Each row of a before or after table is a point. One or more steps were done to the points. Then noise was added and the rows were shuffled. The steps act on columns, c1 being the first. Name the steps. A step turns or swaps two columns, mirrors them in a line or flattens them onto one, adds a multiple of one to another, or multiplies or shifts one. Angles are multiples of 10 degrees, from the lower column toward the higher: turns from -170 to 170, lines from 10 to 170 but not 90. Use the fewest steps. Two steps may share a column if one is a turn and the other turns, adds or multiplies; they go together, in the order done. Otherwise the lowest column goes first.

Before, 14 rows:
[[ 1.3  2.5 -1.4]
 [ 0.0  5.3 -3.3]
 [-0.2  0.1 -2.6]
 [ 0.6 -6.8 -3.5]
 [ 0.6  2.0 -1.1]
 [ 5.9  5.7 -3.2]
 [ 3.0 -6.0  0.9]
 [ 0.5 -0.2 -2.8]
 [ 1.0  1.7  6.0]
 [-0.1  4.4 -3.4]
 [-0.2  4.6 -3.0]
 [ 1.5 -5.5  1.7]
 [ 1.8  3.8 -3.3]
 [ 2.8 -0.3 -3.2]]
After:
[[-4.0  0.0 -3.3]
 [-6.0  0.2 -3.5]
 [-3.1  0.0  1.0]
 [-4.9 -0.1 -1.6]
 [-4.5  0.1  1.9]
 [-0.3  0.1 -3.3]
 [-6.5  0.1 -3.6]
 [-5.3  0.0 -1.2]
 [-5.1  0.2  6.1]
 [-5.5  0.2 -2.5]
 [-5.4  0.1 -3.8]
 [-3.4  0.1 -3.2]
 [-6.4 -0.1 -2.1]
 [-6.4  0.2 -2.9]]
Steps: shift c1 by -6.0; multiply c2 by 0

Before, 14 rows:
[[-0.5 -1.1 -4.8 -1.7 -1.2  0.7]
 [-2.3 -2.8 -2.7  1.1  0.3 -2.4]
 [ 1.5  3.7 -1.2  2.7 -1.2 -1.4]
 [ 0.1 -2.0  0.0  4.5  2.2  4.2]
 [-4.4  0.4 -4.5  0.9  1.9 -0.6]
 [ 1.5 -1.3 -2.5  3.5 -1.2  2.6]
 [-2.5  3.7  1.1  2.7 -0.4 -3.6]
 [ 1.6 -2.1  2.9 -3.0  0.6  3.9]
 [-1.1  1.2 -2.8  2.7  1.1 -2.5]
 [ 2.7  0.8 -3.9  2.8  4.1  3.6]
 [-5.6 -2.7  3.2 -4.0 -1.0 -3.1]
 [ 2.0  2.7  0.3  0.1 -3.9  3.1]
 [-5.6  0.9 -5.1  2.5  2.2 -3.1]
 [ 0.1  2.2  2.8  4.7  4.2 -3.1]]
After, 14 rows:
[[ -5.8   2.3   2.7   4.8   4.1  -3.1]
 [-10.5   0.2  -4.6   1.0   1.8  -0.6]
 [ -5.9  -1.9  -0.1   4.4   2.0   4.1]
 [ -7.3   1.3  -2.7   2.8   1.0  -2.6]
 [ -4.7   3.6  -1.4   2.8  -1.2  -1.2]
 [ -3.4   0.9  -3.8   2.9   3.9   3.7]
 [-11.5   0.8  -5.1   2.4   2.2  -3.1]
 [-11.8  -2.8   3.1  -4.1  -0.9  -3.2]
 [ -4.7  -1.2  -2.7   3.6  -1.0   2.5]
 [ -6.7  -1.1  -4.8  -1.6  -1.1   0.7]
 [ -4.1   2.5   0.4  -0.1  -3.7   3.1]
 [ -4.3  -2.2   2.9  -3.1   0.6   3.8]
 [ -8.2   3.7   1.0   2.7  -0.5  -3.6]
 [ -8.2  -2.9  -2.8   0.9   0.3  -2.4]]
Steps: shift c1 by -6.0

Before (13 x 9):
[[ 4.2  1.0  2.1 -0.2 -2.7 -1.1 -3.0 -0.4  0.7]
 [-0.4  2.6 -1.7 -0.6 -2.1  1.9 -4.1 -1.7 -3.5]
 [ 2.7 -2.5  5.7 -5.7 -1.6 -1.6 -0.8  2.6 -3.9]
 [ 1.8 -5.2  3.7  1.7 -1.5 -5.9 -2.1 -2.2 -0.1]
 [ 0.0 -2.6 -2.5  0.1  1.1 -1.6 -3.0 -0.9  1.8]
 [-0.3 -3.3  3.3 -3.5 -4.1 -1.0  2.7 -0.2 -0.4]
 [ 1.4 -4.5  0.9  2.0 -4.0 -1.4  1.4  2.4 -2.4]
 [-1.5  3.9  1.2 -1.5  0.1 -2.0  0.7  0.5 -1.6]
 [ 3.3 -1.5  5.5 -0.8 -0.1 -5.4 -5.2 -4.0  3.1]
 [-1.2 -4.0  3.6  1.7  0.5  3.3  0.4  1.1 -1.7]
 [ 0.1 -3.7  3.5  2.7 -1.9 -0.2 -2.4  2.1 -3.0]
 [ 3.6 -4.7 -1.8 -1.4 -1.7 -2.6  2.7 -1.1 -2.2]
 [ 1.6 -2.0  2.3  1.2 -5.9 -0.7  3.1 -1.3 -1.3]]
After:
[[ 1.9 -5.2  3.7  2.8 -1.5  3.8 -2.1 -2.1  4.7]
 [ 3.6 -4.7 -1.9 -2.3 -1.6  0.1  2.7 -1.2  3.1]
 [ 4.1  1.0  2.0 -0.3 -2.4  1.5 -2.7 -0.6  0.3]
 [-1.1 -4.0  3.5  2.7  0.6 -3.6  0.3  1.1 -1.5]
 [ 1.3 -4.7  0.9  3.2 -3.8 -0.9  1.6  2.4  2.6]
 [ 1.9 -2.1  2.4  1.8 -5.9 -0.4  3.3 -1.3  1.5]
 [ 3.3 -1.4  5.5 -1.4  0.0  5.9 -5.2 -3.9  2.0]
 [ 0.1 -2.7 -2.5  0.1  1.2  2.4 -3.1 -0.9  0.1]
 [-1.5  3.9  1.3 -2.4  0.3  0.3  0.8  0.5  2.6]
 [ 0.0 -3.5  3.7  4.5 -1.9 -2.2 -2.2  2.2  2.0]
 [-0.3 -3.2  3.4 -5.7 -4.0  0.1  2.6 -0.2  1.0]
 [ 2.7 -2.6  5.5 -9.2 -1.4 -1.9 -0.5  2.6  3.7]
 [-0.6  2.9 -1.7 -1.0 -2.2 -3.8 -4.2 -1.8  0.9]]
Steps: multiply c4 by 1.6; turn c6 and c9 by -130 degrees

Before:
[[-3.3 -5.3 -3.2 -0.1 -3.7 -1.2  1.2 -4.3  2.8  0.7 -3.7]
 [-0.6  4.8  4.0  0.1 -0.6 -1.5 -0.3  2.3 -1.3 -0.1 -2.3]
 [-0.9  5.1 -0.3 -4.6  1.3  0.0 -0.3 -2.3 -1.7  1.6  3.6]
 [-4.2  2.6  3.7 -0.7  4.1  1.0  0.1 -0.1 -4.4  1.8  0.7]
 [-0.6 -3.5 -3.4  2.4 -2.7 -2.6  2.0 -5.7  2.3  6.9 -5.4]
 [-0.7  0.3  1.9 -1.8 -0.9  0.5  3.6 -1.1 -0.6  2.6  4.7]
 [ 0.2  0.7  3.1 -5.7  0.0  1.8 -1.6 -1.8 -3.2  2.2  1.8]
 [ 3.9 -3.5  0.8  3.8  4.5 -3.2  0.3 -3.5  3.8 -1.7 -4.1]
 [ 1.1  0.4 -1.8 -2.1 -0.5  6.0  0.3 -1.1 -2.4  3.6  0.5]
 [-1.0  1.7  4.3 -4.6  0.6  1.2 -1.1  2.4 -2.8  4.5  4.0]
 [ 0.6 -1.7  1.3  2.8  0.3  0.1  3.4 -4.4  3.7 -0.7 -2.5]
 [-1.4  2.2  2.0  0.9 -1.8  0.3 -3.4 -1.3 -3.9  1.8  3.9]
 [ 1.4  3.2  3.7 -1.8  1.2 -1.6  0.9  0.4 -8.5 -0.7  0.8]
 [ 0.5 -0.4 -0.5  1.7  3.8 -2.8  1.0  3.0 -0.2 -0.9 -0.8]]
After, 14 rows:
[[-3.3 -5.1  1.2 -0.2 -3.8 -1.2 -3.3 -4.3  2.7 -0.8 -4.1]
 [ 1.3  3.1  0.8  2.2  1.3 -1.7  3.7  0.4 -8.6 -0.1  0.8]
 [-0.8  5.0 -0.2  3.8  1.3  0.3 -0.5 -2.5 -2.0 -3.0  3.6]
 [ 3.6 -3.6  0.3 -2.9  4.4 -3.2  0.8 -3.6  3.7  3.3 -4.0]
 [ 0.7 -0.5  0.8 -1.0  3.3 -2.7 -0.7  3.1 -0.5  1.2 -1.1]
 [-0.5 -3.6  1.9 -4.6 -2.8 -2.7 -3.2 -5.6  2.4 -5.9 -5.3]
 [-4.3  2.7  0.5  0.1  4.1  0.6  3.6 -0.1 -4.3 -2.0  0.6]
 [-0.4  0.6  3.4  1.0 -1.0  0.4  1.7 -0.8 -0.5 -3.0  4.8]
 [-1.2  2.0 -1.4  2.7  0.6  1.6  4.5  2.4 -2.8 -5.7  3.7]
 [-0.1  1.0 -1.7  4.6  0.0  2.0  2.9 -2.1 -3.2 -3.9  1.8]
 [-0.3  4.9 -0.4 -0.1 -0.7 -1.8  4.1  2.1 -1.3  0.1 -2.5]
 [-1.5  2.2 -3.3 -1.5 -1.6  0.4  2.0 -1.1 -3.9 -1.1  3.9]
 [ 1.0  0.2  0.1  0.5 -0.6  6.1 -1.6 -1.1 -2.3 -4.0  0.7]
 [ 0.5 -1.8  3.2 -2.6  0.6  0.3  1.1 -4.6  3.5  1.3 -2.3]]
Steps: swap c3 and c7; turn c4 and c10 by 160 degrees

Before, 8 rows:
[[-2.8  1.0  0.1 -2.3  2.0 -0.7 -0.5  0.0  4.2  2.3  1.4 -0.4  2.7  1.1]
 [ 2.3 -0.6 -3.5  2.1  4.5  2.7 -1.1 -0.9  0.4 -0.6  3.2 -1.3 -7.6 -2.4]
 [ 2.1  2.8  4.1 -0.2  3.0 -1.2 -0.3 -1.3 -1.5  0.1  5.5 -1.2  4.9 -0.6]
 [ 2.3 -1.2  2.7 -4.7  4.2  2.4  3.5  4.0  4.4 -2.4 -2.0  1.8  3.2  0.3]
 [-5.7  0.4  2.5 -4.2 -2.0  3.3  2.2 -2.0  3.4  2.8  3.7 -1.2 -1.1 -3.6]
 [-0.7  2.1  5.1 -3.9  3.6 -2.3  3.3  1.1  2.8 -0.6  2.4  2.2 -0.7 -2.1]
 [-4.1 -3.2  4.2  1.0  1.2 -2.4 -2.1 -1.4  0.9  1.9 -0.9 -2.3  4.3  0.4]
 [ 0.6  1.0 -4.4  4.1  1.0  4.1  1.8 -1.7  2.1 -5.2  0.4 -6.2 -2.7 -1.2]]
After, 8 rows:
[[ 3.1 -1.2  3.1 -0.9  4.3  2.5  2.0  4.9  4.3 -2.3  1.0  1.8  3.3  0.6]
 [-2.5  2.1  4.7 -3.0  3.4 -2.4  2.7  2.0  2.6 -0.6  3.7  1.9 -0.4 -2.0]
 [-1.7 -3.2  4.4  1.0  1.2 -2.3 -1.4 -2.2  1.0  1.8 -1.0 -2.4  4.4  0.5]
 [-3.8  1.2  0.0 -1.4  1.9 -0.9 -0.3 -0.4  4.1  2.4  1.8 -0.1  2.8  1.0]
 [ 2.7 -0.7 -3.4 -0.7  4.7  2.7 -0.3 -1.3  0.0 -0.3  0.7 -1.2 -7.5 -2.4]
 [-5.9  0.4  2.3 -3.8 -2.2  3.1  2.8 -1.2  3.2  2.9  3.9 -1.0 -0.7 -3.8]
 [ 0.0  2.8  4.3 -2.7  3.2 -1.1  0.4 -1.5 -1.8  0.2  3.6 -1.4  4.6 -0.7]
 [-0.1  1.0 -4.7  1.2  1.2  4.1  2.3 -0.9  1.9 -5.3 -2.1 -6.1 -2.9 -1.1]]
Steps: add -0.7 times c2 to c1; flatten c4 and c11 onto the line at 130 degrees; turn c7 and c8 by 20 degrees
